Each wall is flat, endless, passes through zero and stands at right angles to its row. A trip goes straight from one point to another. Which walls does it cross, in order?

Walls:
(1): -19,-27
(2): 22,-22
(3): -26,-13
Trips:
-46,-14 to -3,52 -> 1, 3
58,53 to 57,64 -> 2
32,43 to -24,-16 -> 3, 1
58,-8 to -5,-16 -> 1, 3
32,11 to -34,-4 -> 2, 3, 1
-29,76 to 75,58 -> 2
-40,-22 to 51,-44 -> 2, 3
-27,-58 to 104,14 -> 3, 1
-30,32 to 42,16 -> 3, 2
-38,16 to 26,54 -> 1, 3

Walls:
(1): 35,18,-19,73,58,26,42,24
(2): -63,-20,-63,-43,-25,16,2,14
(3): 47,-29,20,-39,40,0,16,-43
(4): -82,-76,-38,-1,-73,29,35,33
(5): 30,-40,21,-50,-1,-34,40,22
Trips:
-51,30,-15,22,-29,37,34,-66 to 32,-31,14,-16,24,-46,-33,-41 -> 3, 4, 2, 5
-55,83,41,11,2,-2,-1,56 to 37,44,37,17,62,42,-22,-49 -> 3
-70,17,-35,5,28,-48,-39,-65 to -18,-17,57,-57,-22,-3,41,-28 -> 3, 4, 5
-45,17,-19,-80,74,-10,59,2 to -14,-99,21,5,44,51,-36,25 -> 4, 1
-59,-43,35,20,-25,40,-14,-28 to -41,59,-27,-28,102,11,-9,66 -> 1, 4

Walls:
(1): 18,-1,71,36,81,-36,85,15,4,72,17,12,31,-41
(2): 2,-3,9,18,19,96,25,-35,-45,-23,-30,-21,57,47
(3): -10,12,-34,2,-13,-1,-2,-36,-51,-19,-91,32,46,-1
(4): 17,-56,46,22,-36,37,3,-6,46,-61,-21,-31,16,-46
(5): 43,25,9,-4,-34,6,-7,31,-9,-35,-27,-110,23,4
(6): -4,17,-44,11,0,-71,58,41,30,34,-31,113,-10,77
(7): -33,15,-18,-8,-4,-16,-2,-10,-12,-10,-36,-40,-11,-52
(8): 30,27,20,1,20,3,-27,-7,38,-32,-4,52,-13,-15
(9): 34,-19,-10,-35,-118,-40,24,-50,-5,80,-9,15,-23,52
(10): -22,14,21,-4,25,-12,3,-4,48,-23,25,-42,-2,45
(11): -29,96,14,6,6,17,-75,-25,-63,-1,24,67,-32,-48
Trips:
64,-2,20,-81,-9,-57,-12,-61,-73,18,-26,23,-22,5 to -49,-36,85,8,27,-23,5,-10,33,37,-49,19,-22,-12 -> 1, 4, 11, 10, 3, 9
33,-22,19,86,13,20,-42,17,-40,-49,-21,39,-102,-19 to -70,31,-110,-43,-7,-12,-63,-68,4,40,66,-35,-11,-41 -> 7, 4, 8, 9, 10
